Each point is reached from the start by the listed moves, each made once or not at all, plus a little noise. Is the number of moves made odd or even? Then give how often each move was made.
In the rows, 128 means zero.

Moves:
(1): [193 134 167 113 128]
(2): [125 218 118 122 111]
(3): [108 131 154 151 117]
Start: [122 120 161 100 121]
Points:
[126 209 156  97 108] -> odd (0, 1, 0)
[186 216 189  82 100] -> even (1, 1, 0)
[172 127 220 108 111] -> even (1, 0, 1)

Moves:
(1): [184 132 124 125 141 149 119 102 128]
(2): [118 213 104 136 123 141 114 137 125]
(3): [130 109 186 124  88 161 118 130 151]
(4): [138 137 119 210 141 131 130 122 139]
(5): [113 147 169  99 167  96  94 116 127]
(6): [ 90 124 117 108 165 162 113 136 141]
Start: [ 91 128 169 127 132 161 142 127 110]
Points:
[108 156 188 160 235 184  83  93 136] -> even (1, 0, 0, 1, 1, 1)
[126 119 202 184 156 249 111 102 156] -> even (1, 0, 1, 1, 0, 1)
[151 114 220 121 105 213 123 102 134] -> even (1, 0, 1, 0, 0, 0)
[ 84 193 202 132  87 206 120 142 133] -> even (0, 1, 1, 0, 0, 0)
[ 58 194 183 193 137 244 107 139 155] -> even (0, 1, 1, 1, 0, 1)

Moves:
(1): [146 117 135 132 139 136 122 133 157 131 148]
(2): [157 170  97 118 118 141 144 128 156 120  99]
(3): [118 135 150 141 125 132 120 117 123 126 136]
(4): [128 118 126 163 120 143 111 152 131 144  96]
(5): [130 129 132 163 152 118 155 147 123 132 165]
(6): [115 143 140 107 131 154 143 147 144 132 147]
(7): [118 113 130 136 109 136 152 117 159 121 137]
(8): [135 128 161 113  87 103 131 158 163 137 144]
(9): [117 123 106 131 124 106  91 104 151 157 127]
Start: [114 127 110 134 131 110 142 133 144 123 122]
Points:
[ 90 135 157 184 102  97 125 191 212 183 169] -> even (0, 0, 1, 1, 1, 1, 0, 1, 1)
[129 166  96 160 120 154 106 147 239 164 106] -> even (1, 1, 1, 1, 0, 1, 0, 0, 1)
[152 157 106 177 121 151 126 151 198 132  88] -> even (1, 1, 1, 1, 0, 0, 0, 0, 0)
[141 176 135 121  76 101 153 152 203 123 117] -> odd (0, 1, 1, 0, 0, 0, 0, 1, 0)
[109 113 188 192  98 136 178 210 249 148 200] -> odd (1, 0, 1, 1, 1, 1, 1, 1, 0)

Moves:
(1): [158 101 141 158 139 118 103 130 121 103 171 147 122]
(2): [153 146 171 119 130 130 125  88 128 135 138 117 134]
(3): [100 124 193 133 104 140 161 146 154  94 108 182  73]
(4): [127 175  94 154 132 160 141 121 141 112 135 121 115]
(5): [143 117 139 136 181 151 146 136  87 129 107 140  97]
(6): [101  80 118  91 120 130 129 107 128 141 165 114 107]
(7): [162 147 112  90 118 125 134 167 117 110 159 128 122]
(8): [130 141 123  87 122 134 112 160 195 180 140 141 112]
(9): [135 148 102 152 121  29 157  95 163 138 146 119  88]
(10): [160  90 144 155 103 154 161 165 155 156 145 152 140]
(11): [110 136 146 109 134 140 140 131 103 133 137 140 147]
Start: [ 89 146  97 159 121 141 101 143 127 150  78 136 139]
Points:
[172 213  99  97 154  76 128 144 177 200 127 139  51] -> odd (0, 1, 0, 0, 1, 0, 1, 1, 1, 0, 0)
[112 147 105 127 121 173  73 103 197 185 184 137  90] -> odd (1, 1, 0, 1, 0, 1, 0, 1, 0, 0, 0)
[ 86 117 155  99 175 173 127  92  51 175 109 135 114] -> even (0, 1, 0, 0, 1, 1, 0, 0, 0, 0, 1)
[ 96 112 100 168 145 236 174 165  99 181 134 161 101] -> odd (0, 0, 0, 1, 1, 1, 0, 0, 0, 1, 1)
[114 163 156  96  81 180 107 174 216 129 200 197  32] -> odd (1, 1, 1, 1, 0, 1, 1, 1, 0, 0, 0)
[ 89  78 142 205  76 199 153 178 182 120 163 209  53] -> odd (1, 0, 1, 1, 0, 1, 0, 0, 0, 1, 0)
[ 93  87 211 102  58 190 149 167 249 218 129 199  69] -> odd (0, 1, 1, 0, 0, 1, 0, 1, 0, 1, 0)

Moves:
(1): [126 133 133 130 114 130 128 121 137 131 124 127 138 122 130 142]
(2): [126 129 122 138 142 144 107 131 116 132 126 152 112 129  87 135]
(3): [127 122 155 142 140  98 144 152 103 132 108 122 136 128 142 119]
(4): [144 118  93 153 121 141 107 121 140 123 164 153 113 134 147 138]
(5): [131  96 122 120 139 116 129 138 127 118 137 111 143 146 100 136]
(6): [173 133 122 154 128 111 147  99 152 107 119 118 114 114 128 149]
(7): [139 163 115 140  97 133 131 149  98 153 129 145 115 140 169 133]
(8): [137 173 121 120 135 120 120 122 103 108 147 133 132 120 120 133]
(9): [ 97 120 125 133 121  90  91 124 145 110 130 103 123 135 115 150]
(10): [133 125 128 130 125 116 116 136 125 111 122 110 142 107 105 129]
(11): [136 140 155 171 126 118 129 146 116 112 103 123 124 151 129 111]
(12): [120 145 109 108 147 124 115 119 102 135 117 124 127 137 128 141]
(13): [112 136  94 135 124 148 136 143 137 150 135 123 135 114  97 159]
(14): [115 133 157 133 139 124 142 124 147 155 141  98 134 124 126 139]
Start: [128 110 134 130 128 124 136 131 131 119 138 127 114 114 136 137]
Points:
[160 152  69 249  76  97 109 147 150 105 151 125  72 134 152 209] -> even (0, 0, 0, 1, 0, 1, 1, 0, 1, 0, 1, 0, 1, 0)
[109  82  72 149 143  91  35 126 128  83 161 108 116 129  55 211] -> odd (1, 1, 0, 1, 1, 0, 0, 0, 1, 1, 0, 1, 0, 0)
[170 125 133 220 137  37  95 118 162  39 177  54 115 121  81 200] -> even (0, 0, 0, 1, 1, 1, 0, 1, 1, 1, 1, 0, 0, 1)
[151 186 163 215 147  15 103 154  67  90 104  56 120 128  83 219] -> even (1, 1, 1, 0, 1, 1, 1, 1, 1, 1, 1, 1, 0, 1)
[141 124 120 145 136 116 124 116 148 114 211 109 135 122 119 186] -> odd (1, 0, 0, 1, 1, 0, 0, 1, 0, 0, 0, 0, 0, 1)

Moves:
(1): [107 128 138 124 119 140 129 135 144 127 120 134 125 144 132 121 125 126
 116 134 118 137 131]
(2): [127 122 142 136 139 141 126 119 119 136 135 126 134 141 117 129 132 121
 136 128 131 128 123]
(3): [122 145 123 131 132 123 114 140 154 137 137 132 148 135 100 136 125 140
 124 131 111 145 138]
(4): [121 147 117 145 130 133 143 109 131 124 129 123 135 118 133 126 123 126
 133 141 124 144 135]
(5): [132 110 142 142 138 124 137 134 110 132 130 121 112 142 119 118 135 130
 134 129 125 152 136]
(6): [128 109 114 128 128 130 123 127 129 117 128 113 119 111 126 132 118 136
 132 125 135 132 131]
(7): [136 118 162 129 132 143 148 113 122 149 150 123 133 127 103 140 142 145
 120 132 118 155 126]
(8): [122 127 125 123 128 133 128 135 116 126 118 132 145 121 126 130 111 131
 140 122 114 135 123]
(9): [142 145 100 114 138 132 120 115 140 127 142 119 150 128 129 147 132 154
 136 151 100 149 134]
(10): [131 129 130 130 140 138 136 135 128 120 129 130 119 123 131 125 108 120
 119 120 134 125 135]
(11): [132 123 146 136 128 114 118 126 114 132 132 139 131 141 131 111 127 129
 126 125 125 137 122]
(12): [136 122 130 124 130 129 141 130 135 142 118 121 142 137 128 118 131 121
 122 143 125 137 128]
(13): [121 138 122 117 123 132 123 128 119 126 116 122 119 120 135 120 119 111
 126 134 122 121 134]
(14): [121 138 129 122 139 123 118 121 116 142 136 125 132 133 139 128 146 124
 124 139 153 133 115]
(15): [129 134 116 112 133 130 136 109 127 131 110 117 126 135 133 126 124 128
 126 114 130 127 135]
(16): [127 124 132 140 142 123 123 134 137 137 134 137 138 131 137 129 133 106
 113 124 107 133 110]
(17): [124 155 117 112 115 158 141 140 143 145 140 105 115 104 128 125 124 137
 146 127 114 130 114]
(18): [122 128 135 122 125 132 115 131 127 102 120 137 133 126 138 119 142 116
 130 110 140 114 155]
(19): [118 128 142 116 130 110 135 142 141 135 129 106 141 120 132 135 139 141
 146 149 127 115 123]
(20): [127 122 109 131 143 120 122 120 123 127 122 138 124 125 130 111 129 128
 115 134 136 113 127]
Start: [117 127 151 114 129 114 132 141 124 136 113 123 150 113 111 122 124 118
 116 114 133 145 154]
Points:
[134 132 144 137 160 135 158 108 118 154 127  97 182 137  97 124 136 130
 138 165 103 212 168] -> odd (0, 1, 0, 1, 1, 0, 0, 0, 1, 0, 0, 1, 0, 0, 0, 0, 0, 0, 0, 0)
[123  98 173 108 151  94 144 160 133 142 106  93 159 106 117 104 102 124
 125 133 138 150 155] -> odd (0, 0, 0, 0, 0, 1, 0, 0, 0, 1, 1, 1, 0, 0, 0, 0, 0, 0, 1, 0)
[ 81 162 175  91 166 187 134 137 155 162 111 116 156 117  88  99 120  88
  75  97  84 167 173] -> odd (1, 1, 1, 0, 0, 0, 1, 0, 0, 1, 0, 0, 1, 0, 1, 1, 1, 1, 0, 1)
[ 84 143 150 104 208 115 139 116 129 178 128  80 204 118 100 111 116 144
  95 172  67 249 161] -> even (1, 0, 1, 1, 1, 1, 1, 1, 1, 1, 1, 0, 1, 1, 1, 1, 0, 0, 1, 1)
